Each wall is flat, endless, passes through zero and stands at right angles to its row. A trip goes straight from one point to another. Which walls does it cross, in order?

Walls:
(1): [  4  -6 -75]
(2): [ -9 -33 -17]
Trips:
[-24  68  63] to [ 27  14 -30] => 1
[ 14  51 -55] to [-65  42  -4] => 1
[ -9 -27 -10] to [-34  37 -18] => 2
[-71   3 -77] to [ -5 -16 -26] => none
[-41 -16 -28] to [  5 -34 -49] => none
[ -3 -28 -41] to [-29 -13 -18] => none
[-43 -36  24] to [ 37 -44 -40] => 1
[ 49 -22  -2] to [ -5 -62  59] => 1

Walls:
(1): [ 43  14  32   5  59  17 -56   1  -2   6  21 -68 -33  52]
(2): [-10 -50   2  12 -25 -14 -31  17  60  46  22  -5   4 -46]
(3): [-31 -60  16  11 -48 -74 -26  70  61 -27  28  -3  57   0]
(4): [ 48  38  14  -1  87 -36 -55 -11  19 -36  15  28  16 -25]
(5): [ -9  17 -50 -24   3  15 -39   8 -34 -24  29 -31  29  51]
Trips:
[-56 -50  -2 -13  92 -12 -24  -4  62 -39  33  22  58 -58] to [-19 -23   0 -54 -92   3  45  24  27  24  60  -2  45 -44] => 4
[-66   8 -16  40 -34 -24 -10 -30  23  19 -42 -23 -23 -86] to [ -6   3  53   1   5  97  41  50  50 104  49  25  -7 -80] => 3
[ 27 -14   8  16  10  -2 -61  41   8 -31   6  19   4   1] to [ 37  85 -42 -31  20  22  -2  20  -2 -11  25 -70  -7  35] => 2, 3
[ -6 -47 -16  63 -70 -21 -32 -39 -18  71 -14  44 -12  -7] to [-12  76  26 -27  47 -60 -50 -10 -13 -42 -34 -11  19 -20] => 4, 2, 1, 5, 3
[ 56  30  38 -37  18   7  41  38  11  11 -53  76 -14 -28] to [ 73 -37  12 -53 -19   4 -29 -53  19   9  50  61 -38 -34] => 2
[ 39  25  23 -73  74  -2  11  21  60  -8  51 -42 -30  44] to [   2  -58    2   -4  -32    7  -54   -2   22 -113   14   -6    6   18] => 3, 2
[ 23  32  23 -25  46  -2  -3 -29   0  73 -17  53 -41  50] to [-36 -10  -7   5  11  10 -29 -13   4  47 -15 -72  42  25] => 5, 4, 2, 3
[  3   8 -19  32  20 -11 -11  13 -23 -11 -58  25   6  -6] to [  0 -31  36 -80 -16  66  10   4   0 -33  39 -10 -88  -3] => 1, 4
[ 48  36   5 -62 -14   9  -9  31 -34  18  20  43 -32  35] to [ 26 -44  65 -17  42 -25  30 -17  24  67   6  43 -38  58] => 5, 2
